Each point is reached from the start by the listed moves, each made once or not at all, plus a little noise. Say if it took an odd or an even number of moves. Then give how often each move was made.

Moves:
(1): [24.2 13.7 22.3 28.8 -8.7]
(2): [  9.5  32.2   6.1 -24.0  21.0]
Start: [ 13.7 -11.9  -8.1  -5.2   6.3]
Points:
[33.3  2.2 15.0 23.7 -1.7] => odd (1, 0)

Moves:
(1): [ 14.6   2.9   1.0  -1.3  -8.1   2.0 -18.1  -3.2  14.1 -17.3 -11.2   3.8]
(2): [ 10.5  34.0   5.0  -5.9  -7.7 -13.0  12.1 -30.8  -1.1  12.3  -2.1  -3.9]
(3): [ -4.8  -8.1  29.8 -15.4  -0.1   2.0   1.7   2.7   4.5   3.3 -17.4   0.1]
(4): [ 5.5  5.5  6.8 18.1  3.2 15.1  8.6 -6.2 -1.8  0.3  5.8 11.3]
(5): [ -6.3   1.1   4.4   1.1  18.7  -2.5 -11.6  -2.4   0.7  -2.7  -3.8   3.6]
(6): [ 3.5 14.9 -3.6 -8.6 -1.1 22.8 -8.7  5.9  4.2 13.4 -3.5  1.7]
(7): [ 37.6  -6.1  -5.7   0.9  23.3   2.2  38.8 -13.6  -2.3   4.2  15.6  -7.9]
(8): [  2.6  16.6   5.3   8.2   9.3   5.8  15.1  21.3  -0.4  -8.1 -11.9   2.0]
(9): [-12.7  -0.1   7.8  10.2   9.4  -2.3   8.0  -6.0  20.2   8.3  -6.8 -12.9]
(10): [ 6.3 -1.8  2.0  1.7 -0.2 -8.8 -2.9 10.0  4.3 24.6  1.1  0.7]
(11): [-12.1   2.0   9.3  -1.7   4.1   1.8  -2.6  23.3   8.6 -14.4  24.9   7.5]
Start: [ -0.2  -7.6  -8.1  -9.0  16.9 -17.4   9.0   2.1  -1.4 -11.0   4.1  -9.9]
Points:
[-18.8  19.5  52.0 -20.1  40.6 -38.2  14.4  -1.2  35.4  19.1   0.4 -15.0] => even (0, 1, 1, 0, 1, 0, 0, 0, 1, 1, 1)
[-0.8 12.8 13.1 28.9 38.7 -5.8 38.6 21.3 23.4 13.8 -6.7 -9.0] => even (0, 0, 0, 1, 0, 0, 0, 1, 1, 1, 0)
[-13.7  26.9  49.6  -4.1  23.9 -13.5  35.8 -14.7  28.7  -2.6   9.1  -7.8] => odd (0, 1, 1, 1, 0, 0, 0, 0, 1, 0, 1)
[  6.2   3.3  41.6 -17.7  20.1 -15.4   1.6  56.3  30.5 -22.0 -11.9   4.8] => odd (1, 0, 1, 0, 0, 0, 0, 1, 0, 1, 1)
[ 20.2  27.2  38.1 -11.5  25.2 -11.3   2.6 -35.4  14.7 -17.3 -25.8   3.1] => odd (1, 1, 1, 1, 1, 0, 0, 0, 0, 0, 0)
[ 24.6  51.0  36.5 -29.9  28.5 -10.2  -2.3   6.2  27.3  14.3 -42.9  -2.5] => odd (1, 1, 1, 0, 1, 1, 0, 1, 0, 1, 0)
[ 25.5  12.2  33.8 -18.8  58.2 -30.8  59.1 -47.6  21.4  14.2  -9.6 -31.9] => odd (0, 1, 1, 0, 1, 0, 1, 0, 1, 0, 0)

Moves:
(1): [ 21.9   4.8   2.4   3.2  12.8  -5.3   3.3  -2.5   6.4  -3.0   6.8   1.8
   5.7  12.1 -12.3  -9.5  -3.2   1.0   4.8   9.2  -3.4   2.5   0.9   5.9]
(2): [ -7.0  30.6  -1.3  -3.9   1.9   2.8   6.3  -9.8   6.7 -10.8   7.0  -0.8
  -2.5   5.8  19.9   6.5   1.3 -10.3  -6.9   0.0  13.7  -6.3  -4.9   7.5]
(3): [ -6.4  -9.7  29.6  -6.9   7.2   8.1  -3.7 -13.9  -2.8  -7.2   2.2   6.2
  -6.8   2.4 -15.5  -7.9   8.1   0.2   4.4  -8.5  -3.8  -2.1  10.7   1.2]
(4): [  6.1  -6.3  -0.1  25.5 -16.5   3.6   4.2   6.6 -12.8   6.9   0.3 -17.0
   9.4   2.3  24.0  -9.7   9.4  -4.4   6.8  -9.4 -14.5 -12.2  -2.0   5.0]
(5): [ -7.8  -0.8   5.9   2.3  22.9  12.7  -9.1  12.0   3.7   4.8   8.3   5.2
  -0.5  -4.1   2.5  -3.6  -0.5  -5.2  13.5 -11.8  -9.4 -10.2   1.1  -5.6]
(6): [ -2.0 -10.8   6.1  -4.9  -6.0  18.9  -4.8  -6.1   6.9   6.5   6.8   3.7
  -7.2   7.9   5.1  -0.4   0.2  -0.3   6.0   1.4  -1.1  -4.8  -0.2  14.1]
(7): [  2.2  -7.2  -1.2   2.1   4.3   1.2  18.8   4.1  -2.6  -4.0  -3.0  -9.0
  13.4 -10.9  -5.5   3.6  -5.1   2.2  16.2   0.8   3.5   4.0   5.3   4.4]
(8): [ -4.9   0.9  11.6  -0.1  -6.7   0.2  -4.2  13.4  -4.5  -4.3  -6.0   5.9
  -1.8  -4.2  -2.7   4.5   3.0  -5.8   1.1  14.2 -14.1   7.2 -12.4  -0.9]
(9): [-5.1  2.4  0.9 11.9 -1.2  0.7 -0.4 -0.6 16.1 -1.5 -3.1  3.5 -5.3 -2.3
  4.9  3.2 -7.6  8.4  9.5 -4.7 -1.5 12.4  7.0 -4.8]
(10): [ -1.4   4.2  16.6  -4.6   1.2 -14.8   4.9   9.8   0.1  22.8   4.7  -9.1
   0.5  -9.2  16.3   1.8 -23.7   1.1   0.6   0.9  18.2   0.0  -4.9   0.0]
(11): [ -5.4   9.2   5.8  -4.7  -8.0  -2.7  -2.0   5.5   8.9   4.3  33.2  17.3
  19.2   7.1   8.0  -3.4  10.9   2.3   1.6 -15.5  -4.5   8.9  16.5   3.4]
(12): [-16.1  -1.1   1.3  -7.4  -8.3  -2.7   3.1 -17.7  -6.0  15.8  -3.5  14.8
 -14.5  -1.6  -8.3   3.9  -6.3  -3.5   6.0 -13.1 -16.2 -12.5 -20.6  -7.5]
(13): [  0.2 -17.7  -1.9  16.1  -5.7   1.5  -8.9  -9.7  -3.0  11.5 -13.2  15.5
  22.8   4.4   6.4   9.9   6.8  -7.3  -7.9   6.6  -0.5  -8.3   5.1   0.5]
(14): [-12.8  -1.8  -6.2   0.0  10.6 -17.3  -0.5  -6.3  12.6  -2.6  -7.4   0.9
   1.8  19.0  -8.4 -11.3  -9.0  -2.1 -10.5  -3.5  -6.8 -13.4   1.6  13.9]
(15): [ 18.9  -7.6   2.4  -0.3   1.0  -0.6  -2.2   5.4  -1.0  -9.5   0.9   6.3
   0.6   7.6  14.2  12.3  -3.9  -0.6   1.4  -3.4  -1.9 -10.5  10.9  -3.4]
(16): [  4.2   9.6  -7.8   0.7   3.1 -10.4 -20.5   7.1  -7.1   2.7  10.2  -4.7
 -11.3   4.2  -4.8  23.9  14.2 -12.7   6.9  -4.7 -10.0   2.5  -4.0  14.2]
(17): [ 2.2 -1.6 11.8 -3.1  6.7  1.2  7.3  3.1 -3.0 12.1 -8.1  9.2  1.6  5.9
 -3.2 -2.7 20.3  7.4 -5.5 -0.9 -5.3  0.2 -6.5 13.4]
(18): [  0.0  14.0   6.2  -9.1  -1.6   8.6  -7.2   5.7  -5.6  -0.5  -3.4  -1.5
  -1.3 -14.7 -24.2   7.9 -11.1  13.0   9.9  -6.5  -2.6 -14.3  13.1   2.6]
(19): [ -2.7   4.0   2.6 -15.8 -14.5  -6.7  -7.2  -3.1   3.2   3.5  -3.4  -2.4
  12.0   9.4   2.6   0.9   7.7   1.5  15.5  -2.8   2.2  -9.1  10.1 -12.1]
(20): [  8.0   4.2   6.6  -6.2  15.5  -7.7  -6.8  -9.9 -16.6 -12.0  12.2   7.0
  -1.6   5.4   5.5   1.9   4.7  21.0   8.6  25.8  -7.6   5.0  10.7  -1.0]
(21): [ -6.4  -2.2   5.8  10.2   0.6  -9.0   3.8   9.5  -1.4 -17.2   5.8   9.4
   4.9   7.3  -6.1  -2.0   5.4  13.6   1.8   4.6  25.2   0.7 -13.3  -2.6]
(22): [-11.9   2.0   1.4   4.9   5.4  11.2  -4.5   5.5 -13.4  -8.2 -10.5   8.4
   5.5  25.9 -11.3  -9.2 -10.7   3.9   2.3 -14.9   3.5  39.3 -12.3  -4.6]
(23): [ -9.5  -1.2  -6.5   7.1  -2.1   1.0   2.9  10.5  -5.8   2.1  -7.8  15.8
  -8.0   7.9  -9.2   2.1   7.4 -13.8  -2.4   3.8   8.9  -3.2  16.3  -2.8]
(24): [ 16.9  -5.2 -11.0  -7.2  -2.4 -14.4 -17.3  -0.7  -2.1   3.2 -13.1  20.2
   3.3  -0.6   3.7 -13.7  -2.9   3.1   6.9  -6.1   6.2  16.2   2.7  17.0]
Start: [  4.9 -15.8  -5.3  -1.4 -12.3  -3.4  10.1   2.8 -11.6 -10.3  -2.8 -15.0
 -24.7 -26.3  -2.1   3.7   1.0 -16.8  -0.8  16.0  -2.7  28.3  -0.6  17.6]
Points:
[  7.0   9.0  15.0  28.8 -14.5 -16.0 -11.4  14.9 -26.3  -3.4  35.7  44.5
  13.3  16.8  42.9  50.1  39.9 -44.1  73.2  10.8 -58.9  -1.2  38.9  20.1] => odd (1, 1, 0, 1, 1, 0, 1, 1, 1, 0, 1, 1, 1, 0, 1, 1, 0, 0, 1, 1, 0, 0, 1, 0)
[ 32.6   9.2  41.4  14.4   2.7  -0.3 -53.4  39.5 -43.6  16.2 -13.8  52.0
  -2.5  38.1  34.9  30.0  11.9 -17.6  71.4  13.6 -22.3  34.4  30.1  62.8] => even (1, 1, 0, 1, 1, 1, 0, 1, 1, 1, 0, 0, 1, 0, 1, 1, 1, 1, 1, 1, 0, 1, 1, 1)
[ -8.5 -11.9  30.9   4.6 -47.0 -31.5  -5.2  64.9 -20.4   1.2  28.5   0.9
   7.1   7.0   6.5  33.7   6.9 -24.3  53.7  -4.0  -0.8 -16.4  35.8  53.3] => odd (0, 0, 0, 1, 0, 1, 1, 1, 0, 1, 1, 0, 0, 1, 1, 1, 0, 1, 1, 0, 1, 0, 1, 0)
[-16.2 -30.2  46.5 -14.8  29.3   7.0 -34.3  10.2 -17.1 -41.2   4.2  15.6
 -25.5  33.2 -16.1  21.2   2.6  -5.6  74.8   4.9 -49.2  48.2  27.5  31.7] => even (0, 0, 1, 0, 1, 1, 1, 1, 1, 0, 0, 0, 0, 1, 1, 1, 0, 0, 1, 1, 0, 1, 0, 0)
[  4.6 -15.7  10.5  39.0 -26.7 -15.7  15.2  25.1 -44.7  20.2  14.3  36.6
  16.2  -3.2 -37.2  27.5  50.3 -17.9  37.7  -9.3 -22.1  -4.3   9.5  54.6] => odd (1, 0, 0, 1, 0, 0, 1, 0, 0, 0, 1, 1, 1, 0, 0, 1, 1, 1, 0, 0, 1, 0, 1, 0)
[-32.2   0.1   1.2 -26.5  -9.2 -27.8 -21.5   4.7  -3.5 -12.6   0.2  28.8
 -27.2   5.5  -4.2  16.8   8.6 -36.4  54.9  -4.5 -10.2   3.2 -35.2  59.5] => odd (0, 1, 0, 0, 1, 1, 1, 1, 0, 0, 0, 1, 0, 1, 0, 1, 0, 0, 1, 0, 1, 0, 0, 1)
[-12.5 -20.8  55.5  -4.9 -14.0  25.7 -17.4  28.8 -62.7 -11.3  -3.0  33.1
 -17.6  20.7  -5.1   6.3  19.8  24.1  66.5  -0.6 -44.0   6.6 -22.8  15.8] => even (0, 0, 0, 1, 1, 1, 0, 1, 0, 0, 0, 1, 0, 0, 1, 0, 1, 1, 1, 1, 1, 1, 0, 0)
[-13.9  -6.0  43.8 -34.1  18.2  15.7 -12.8 -14.8 -38.6 -23.2  -5.3  61.9
 -27.6  28.9 -28.3 -17.7   5.0 -22.4  76.1  13.5 -19.9  53.5   7.5  34.5] => odd (1, 1, 1, 0, 1, 1, 1, 1, 0, 0, 0, 1, 0, 0, 0, 0, 0, 0, 1, 1, 0, 1, 1, 1)
[ 11.0 -54.9  14.3  20.3 -29.5 -11.6 -18.9  22.9 -24.6  66.4 -26.1  37.2
  -8.4  -5.1  46.8  34.8  16.9 -42.2  74.3 -26.5 -23.7  -6.6  18.9  49.8] => even (0, 0, 0, 1, 1, 1, 1, 0, 1, 1, 0, 1, 1, 0, 1, 1, 1, 0, 1, 0, 0, 0, 1, 1)
[ -3.3 -16.8  64.5 -17.0  29.9 -30.5  16.4  -2.4 -37.9 -25.7 -14.6  75.7
 -30.3  54.1 -18.9 -16.1 -13.2  -1.2  34.5  26.2  16.9  51.1 -16.2  72.3] => even (1, 1, 1, 0, 0, 1, 1, 1, 0, 1, 0, 1, 0, 1, 1, 0, 1, 0, 0, 1, 1, 1, 1, 1)
